Each point is reached from the start by the listed moves, each made once or not at all, plus a little noise. Is the number of moves made odd or even? Then give how often each move was made.
In the rows, 128 means zero.

Moves:
(1): [153 105 128 141]
(2): [170 132 108  83]
Start: [138 126 112 124]
Points:
[205 108  95  94] -> even (1, 1)
[163 105 113 137] -> odd (1, 0)

Moves:
(1): [145 137 147 131 119 114 104 146 132 126]
(2): [104 156 132 150 148 132 128 124 124 135]
(3): [118 114 166 128 138 132 130 110 113 126]
(4): [119 106 116 159 113 136 111 138 123 135]
(5): [135 111 118 120 174 124 118 111 134 121]
(6): [156 127 139 141 125 142 148 120 127 109]
(7): [130 115 124 153 117  67 155 127 108 129]
(8): [124 118 118 125 146 132 148 177 129 135]
(9): [114 115 133 132 141 126 133 132 167 117]
Start: [144 119 131 114 147 115 144 154 160 107]
Points:
[170  81 151 189 121  61 156 180 177  85] -> odd (1, 0, 0, 1, 0, 1, 1, 0, 1)
[115  45 144 138 218 127 144 183 185 100] -> odd (0, 0, 1, 1, 1, 0, 0, 1, 1)
[176  76 147 156 178 117 119 162 203  77] -> odd (1, 0, 0, 1, 1, 1, 0, 0, 1)
[139 108 131 141 238 132 181 179 202  84] -> odd (0, 1, 0, 0, 1, 1, 0, 1, 1)

Moves:
(1): [159 136 125 121 142 109 105 139 121 124  95 111 130 140 154 106 120 117
 128 120 124]
(2): [126 155 121 120 141 128 125 105 154 123 142 111 141 141 135 133 130 133
 100 115 136]
(3): [133 124 166 130 114 122 132 133 123 116 138 136 135 138 148 122 122 129
 148 130 127]
(4): [122 127 130 145 140 110 123 137 127 126 128 133 125 123 125 141 144 137
 128 121 123]
(5): [133 133 148 131 160 125 142 127 118 133 131 124 131 117 121 122 119 138
 119 128 121]
(6): [140 123 120 166 133 169 127 128 141 123 117 142 130 132 119 128 121 129
 129 118 119]
(7): [133 129 113 116 114 141 149 148 118 117 133 132 109 122 146 130 129 115
 125 127 120]
(8): [102 156 144 104 147 136 120 158 144 129 144 151 131 116 135 138 144 116
 147 133 123]
(9): [125 119 127 126 122 113 115 140 161 139 121 114 127 126 137 112 112 144
 109 120 123]
(10): [135 140 136 144 132 134 133 141 130 154 129 115 126 122 132 149 106 120
 147 126 137]
(11): [153 121 121 133 142 136  97 134 118 133 167 154 132 136 125 123 132 128
 138 145 115]
(12): [123 134 115 130 143 122 152 101 129 151 127 152 133 143 140 118 129 145
 151 146 121]
(13): [131 104 115 122 125 136 143 129 132 132 130 123 161 127 147 127 150 114
 130 130 140]
(14): [129 123 116 129 132 131 138 139 130 122 130 125 133 160 113 136 127 118
 130 128 133]
(15): [101 112 130 126 129 132 112 124 121 129 135 115 125 138 154 135 132 131
 128 132 129]
(16): [116 110 129 128 147 131 138 107 143 110 129 138 106 138 119 151 116 108
 115 144 127]
(17): [147 121 145 109 135 150 122 126 133 159 116 126 109 140 132 119 164 134
  98 136 124]
(18): [141 118 123 112 127 127 131 125 120 124 122 127 141 132 126 148 118 163
 128 143 125]
(19): [155 133 142 104 132 129 145 117 132 102 138 112  95 114 118 128 142 148
 166 123 145]
(20): [139 147 144 144 127 119 113 127 133 127 121 106 138 126 132 119 153 134
 140 186  99]
Start: [121 100 119 117 117 146 111 123 103  97 123 153 127 114 112 124 141 128
 140 121 116]
Points:
[197 134 190 108 230 204  77 139 139 117 143 180 130 158 150 154 125 132
 127 152  86] -> odd (1, 1, 1, 0, 1, 1, 0, 1, 0, 1, 1, 0, 0, 0, 0, 1, 1, 1, 0, 0)
[205  89 125 139 208 188  71 113  88 143 105 151 148 199 149  98 172 185
 146 223  44] -> even (1, 0, 0, 0, 1, 1, 0, 0, 0, 0, 1, 1, 0, 1, 1, 0, 1, 1, 0, 1)
[177  87 146 104 161 214  76 194 149 128 161 137 110 104 177 157 226 176
 188 196  73] -> odd (0, 0, 0, 1, 0, 1, 1, 1, 1, 1, 1, 0, 1, 0, 1, 0, 1, 1, 1, 1)
[206  97 136 129 159 201 115 151 101 114  72 121 144 120 171  81 200 112
 111 170  66] -> odd (1, 0, 0, 0, 1, 1, 1, 0, 0, 0, 0, 0, 1, 0, 0, 0, 1, 0, 0, 1)
[165  95 101 116 191 193  68 199 131 162 123 184 114 179 183 139 155 160
 159 154  70] -> odd (1, 0, 0, 1, 0, 1, 1, 1, 1, 1, 1, 1, 0, 1, 1, 0, 1, 1, 0, 0)
[146 132 132 154 225 207  97 107 177 157 164 195 153 151 145 163 220 117
 154 213  73] -> odd (0, 1, 0, 1, 0, 1, 0, 1, 0, 1, 1, 1, 1, 0, 0, 1, 1, 0, 0, 1)
[249 110 137  68 192 167 136 130  70 142 130 155  83 127 156 113 146 184
 187 164  96] -> odd (1, 0, 0, 0, 1, 0, 1, 0, 0, 1, 1, 1, 0, 0, 0, 0, 1, 1, 1, 0)
[145  88 167  76 195 152 175 101 148 111 147 121  73 177 166 174 140 198
 141 148 116] -> even (0, 1, 1, 1, 1, 0, 1, 0, 1, 1, 0, 1, 0, 1, 1, 1, 1, 1, 1, 0)

Moves:
(1): [147 122 141 115 121 143 147 131 122 131 128 125 115 113 128 139 133 134
 132 102 116 115 104 118 141 125]
(2): [132 137 129 122 140 125 129 131 134 136 135 124 139 143 124 110 129 113
 135 147 122 134 113 128 127 129]
(3): [136 133 137 142 119 122 141 136 127 119 129 134 127 120 137 136 140 131
 128 131 142 115 125 108 135 139]
(4): [139 122 134 144 123 135 135 120 114 122 125 127 122 116 119 137 141 124
 130 117 122 136 147 126 112 126]
(5): [135 128 120 138 146 137 136 120 127 121 139 123 127 122 144 118 125 118
 143 124 136 128 141 124 137 127]
(6): [127 135 137 127 125 132 134 127 133 137 134 145 133 144 130 129 144 123
 137 126 135 144 137 129 123 143]
(7): [114 127 114 148 122 130 143 129 133 133 130 130 122 132 139 123 120 141
 133 133 123 127 122 123 116 126]
(8): [122 122 121 137 128 118 122 154 120 125 136 118 140 124 126 132 133 126
 111 124 133 128 125 137 116 120]
(9): [120 140 124 134 132 124 137 135 141 124 121 142 126 115 132 133 116 135
 127 115 112 141 138 126 136 121]
(10): [121 119 108 114 134 102 128 127 123 134 127 139 123 122 132 129 141  96
 112 120 131 133 122 122 149 134]
(11): [139 133 141 131 131 109 127 106 136 138 127 117 126 113 152 128 142 141
 125 132 139 113 123 137 127 124]
(12): [133 142 116 144 138 137 136 105 117 108 156 138 124 128 128 135 134 117
 138 123 142 144 137 143 119 125]
(13): [126 128 119 156 115 139 123 142 113 127 105 133 147 123 127 134 127 126
 139 137 126 127 103 115 125 117]
(14): [129 124 135 130 139 129 136 115 142 124 124 137 133 136 121 142 123 117
 121 122 111 127 135 136 137 128]
(15): [126 134 126 130 126 118 123 127 134 117 119 116 116 139 149 123 136 113
 126 123 127 129 133 125 131 118]
(16): [115 145 127 115 139 120 126 136 132 134 129 125 129 141 117 138 134 132
 146 125 117 112 141 136 138 124]
(17): [130 112 119 119 107 139 142 117 150  99 127 145 127 121 129 109 152 140
 147 130 130 128 124 140 146 125]
(18): [134 140 121 128 154 124 125 130 117 121 116 130 129 143 109 111 135 136
 108 128 128 114 134 136 134 120]
(19): [138 116 120 140 135 115 137 148 120 117 142 141 107 142 126 131 107 149
 164 137 117 133 111 151 143 137]
(20): [146 146 121 114 134 158 143 130 130 137 130 141 119 123 143 141 131 125
 124 161 141 141 134 118 129 116]
(21): [115 122 134 139 132 104 142 127 121 122 131 125 119 139 122 137 124 125
 130 118 150 119 137 140 105 108]
(22): [128 111 127 115 140 129 141 114 119 130 137 121 154 118 123 134 139 144
 138 117 115 156 111 127 130 137]
(23): [145 137 128 143 112 115 131 132 115 111 138 138 156 150 123 122 141 132
 130 126 106 132 147 132 127 106]
(24): [122 130 155 120 127 130 138 144 103 139 134 127 130 119 118 146 128 130
 115 139 130 120 126 143 141 128]
Start: [130 140 112 107 128 140 109 120 121 104 109 144 123 144 136 130 143 126
 133 124 139 119 120 125 140 126]
Points:
[181 147 120 214 121 136 216 169  41   7 149 215 131 144 115 157 205 151
 193  81 143 123 136 175 158  72] -> odd (1, 0, 1, 1, 1, 1, 0, 1, 1, 0, 0, 1, 1, 0, 0, 0, 1, 1, 1, 0, 1, 0, 1, 1)
[144 160  95  93 177 139 181 195  80 121 135 173 136 141 163 174 175  98
 189 128 106 169  69 133 213 108] -> even (1, 1, 0, 0, 1, 1, 0, 1, 1, 1, 0, 0, 1, 0, 1, 1, 0, 0, 1, 1, 0, 1, 0, 1)
[184 191  98 156 161 109 205  91  79  66 137 165 143 122 187 173 232  85
 188  92 134 147 130 102 159  53] -> even (1, 1, 1, 1, 1, 0, 0, 0, 1, 1, 1, 1, 1, 0, 1, 1, 0, 0, 0, 1, 1, 1, 1, 0)
[167 142 106 158 185  72 173 105  74  59 177 162 152 141 160 156 188  89
 155  97  91 181 139 190 178  92] -> even (0, 1, 0, 1, 1, 0, 0, 1, 1, 1, 1, 1, 0, 1, 1, 0, 0, 0, 1, 0, 0, 1, 1, 1)
